Rows are points. A path goes straight from each point to the next, and from the last back to the first. The post is the endless flat space through its rows: a point in 2 columns, a line in 3, a plane in 4, and so on, so that a path can go around it. Count how often the path circles the post. Going back the other way cancels.
(in the rows, 128 means zero)

Post (1 x 2):
125,130
Path (28 x 2):
93,102
83,107
132,75
155,120
139,147
129,169
106,134
88,100
118,117
85,131
110,171
135,146
98,172
74,123
99,81
132,116
178,127
176,142
139,174
104,168
86,116
108,98
160,89
151,79
160,94
168,162
120,174
108,149
Times around: 3

Post (3 x 4):
75,113,156,122
111,144,150,120
151,145,120,121
Path (21 x 4):
103,127,131,113
59,149,174,118
63,159,179,142
84,161,137,138
104,149,140,110
139,158,147,104
123,65,110,121
129,142,151,139
152,116,137,127
134,127,165,107
126,123,160,152
81,109,147,136
46,129,165,127
118,181,149,82
169,108,98,88
120,109,160,115
75,79,139,141
78,146,219,128
96,108,162,150
94,170,140,137
70,116,124,119
Times around: 2

Post (7 x 8):
195,111,86,82,133,176,191,75
98,144,140,122,131,144,116,117
87,97,139,154,150,129,86,108
105,112,123,121,123,125,108,149
199,137,125,97,109,153,157,111
131,105,134,132,78,171,129,124
85,134,128,172,102,117,95,142
Path (24 x 8):
176,127,130,146,105,116,149,124
145,77,123,150,65,123,155,118
137,143,162,124,88,170,162,110
138,132,109,122,185,143,137,103
152,167,123,113,136,137,123,131
80,106,128,132,103,186,92,89
131,136,111,107,102,145,157,80
123,67,127,177,77,159,123,97
118,110,93,89,100,163,133,115
105,114,136,123,129,147,94,112
99,194,171,145,53,155,130,97
146,107,86,135,130,149,172,72
118,106,149,153,102,172,150,103
91,78,105,157,129,136,93,168
159,96,119,124,136,173,103,99
102,80,109,152,142,145,77,119
65,164,87,86,114,145,96,135
156,119,132,119,114,135,135,106
108,13,135,135,121,175,128,86
140,155,150,113,142,155,155,102
129,180,122,109,158,114,123,148
130,39,102,105,151,207,113,64
132,90,85,93,175,102,120,123
128,83,151,111,149,144,109,90
Times around: 3

Post (11 x 12):
131,142,125,137,116,97,128,93,112,110,133,90
133,127,105,142,101,91,139,119,78,117,110,125
110,146,148,151,169,174,124,192,150,81,123,199
97,109,134,113,93,119,143,160,106,129,134,93
129,121,175,152,131,178,110,173,173,124,93,163
100,139,157,141,157,153,93,181,127,137,103,161
150,113,100,128,151,129,111,127,120,129,124,91
111,108,159,155,83,141,153,151,104,159,161,141
113,100,133,122,123,138,94,122,88,102,141,108
83,89,156,170,104,140,174,143,116,149,120,130
101,121,93,127,113,116,108,110,115,124,129,133
Path (25 x 12):
158,165,107,120,202,128,115,155,120,126,156,116
69,120,137,143,101,121,144,148,144,165,61,119
101,148,128,157,121,136,156,178,142,132,86,130
105,109,89,152,105,150,154,176,133,117,101,137
195,124,121,141,143,158,98,101,126,81,105,133
123,124,128,138,174,164,121,148,138,104,151,177
89,112,189,150,99,109,181,165,101,156,165,128
131,118,133,151,82,102,139,152,87,87,150,140
81,125,141,155,90,111,167,153,84,71,188,118
150,123,136,146,122,102,120,140,95,104,130,144
131,117,164,100,120,150,142,224,126,96,108,141
102,111,54,140,165,162,138,144,141,65,115,217
137,126,117,108,154,140,65,109,86,83,135,78
72,65,120,112,107,177,117,205,125,88,117,92
81,125,124,145,81,119,105,125,101,111,100,152
67,117,170,144,73,163,125,148,143,143,108,138
77,88,115,110,104,181,113,144,134,79,147,129
99,88,154,124,120,173,99,154,199,171,90,60
66,77,148,149,135,147,138,145,104,105,144,108
175,179,137,151,184,92,115,144,128,98,85,145
120,97,115,157,97,121,172,89,144,143,112,121
54,63,150,156,132,162,100,129,128,246,87,96
97,113,156,125,54,131,123,121,88,144,140,169
110,99,159,120,147,130,92,104,163,134,88,112
130,110,115,155,122,137,186,160,167,80,101,191
Times around: 1

Post (17 x 18):
78,148,118,171,107,113,157,126,129,96,142,94,122,105,153,113,101,105
96,119,110,112,144,124,135,81,70,131,113,108,117,136,179,116,81,119
167,125,166,175,148,142,139,89,120,142,92,117,109,107,108,120,133,119
116,124,98,126,144,152,171,97,130,173,137,96,109,117,99,105,121,130
165,117,129,125,131,117,100,112,88,129,173,126,126,104,180,123,151,141
132,142,109,132,134,114,145,140,165,131,99,142,193,133,174,115,86,143
93,168,138,155,136,121,102,143,102,106,137,151,134,101,167,140,174,132
124,166,125,195,132,123,139,151,100,167,113,136,118,186,108,132,177,149
131,131,108,140,152,91,81,162,176,127,85,95,79,101,91,148,147,149
122,154,121,105,122,112,123,129,110,109,55,123,120,133,158,81,142,146
114,168,151,152,142,118,155,138,152,128,93,141,137,186,149,149,93,150
151,150,126,87,139,130,107,140,103,105,130,125,136,116,154,148,79,114
191,92,150,161,139,147,140,184,153,136,113,139,146,126,140,144,102,193
128,103,142,158,146,160,87,63,116,100,112,161,126,149,137,167,159,120
88,73,127,155,128,171,132,150,179,176,72,122,121,132,116,73,130,112
187,113,124,126,114,110,137,97,128,151,110,160,123,84,143,131,131,159
135,92,160,91,120,111,116,108,97,144,123,117,161,150,87,126,122,155
Path (28 x 18):
188,146,175,183,155,144,116,156,119,118,143,123,150,116,181,87,122,156
142,158,112,178,138,106,123,85,80,151,164,102,110,99,170,113,120,119
184,96,167,169,158,143,68,121,139,76,131,164,179,82,161,138,123,114
94,123,163,102,194,103,132,90,90,122,154,92,177,162,148,100,126,130
160,151,129,144,110,139,203,188,167,139,144,115,147,75,176,130,108,166
106,156,126,160,120,105,126,105,128,138,47,154,119,79,181,162,107,129
118,168,133,155,159,137,98,118,140,164,173,170,108,87,213,126,144,144
140,132,126,155,174,159,163,89,157,129,150,126,144,86,179,113,96,136
183,163,119,147,170,104,115,153,136,140,94,98,123,134,144,109,119,100
112,78,125,117,120,154,161,107,124,176,104,150,121,114,170,117,137,146
199,86,88,126,151,130,116,143,194,227,120,53,178,154,75,84,129,160
158,154,190,134,154,96,136,116,103,154,133,91,90,197,145,134,92,164
164,90,164,167,149,140,97,141,164,112,153,165,151,115,144,150,124,163
99,126,163,237,122,105,170,140,105,152,134,155,99,133,157,152,152,130
118,157,184,99,133,47,119,125,50,95,158,29,153,163,124,132,153,152
143,124,93,110,112,135,177,109,149,176,103,137,82,108,172,138,92,138
153,106,117,83,111,112,131,122,69,140,101,108,129,172,105,122,120,138
135,124,184,151,124,139,193,75,112,131,126,194,117,153,131,159,93,151
117,120,141,143,142,127,101,73,111,122,109,194,132,94,162,127,179,166
108,104,128,140,101,167,148,84,96,180,83,108,74,148,145,64,88,110
92,114,174,154,114,155,145,139,135,109,113,115,142,180,150,159,132,182
76,173,113,91,163,146,158,153,122,58,76,176,130,85,144,187,163,197
165,81,193,131,141,114,58,110,68,129,128,166,179,167,148,134,125,99
179,99,137,115,156,131,82,102,143,135,104,120,136,99,106,90,127,153
111,176,68,156,191,131,103,169,133,171,105,85,85,103,153,141,114,143
104,181,106,65,129,91,123,120,89,147,66,91,98,146,125,116,158,165
85,113,142,167,140,150,144,135,78,115,137,61,81,147,108,107,137,105
78,91,134,122,134,127,120,92,141,111,164,159,167,114,160,111,159,143
Times around: 0
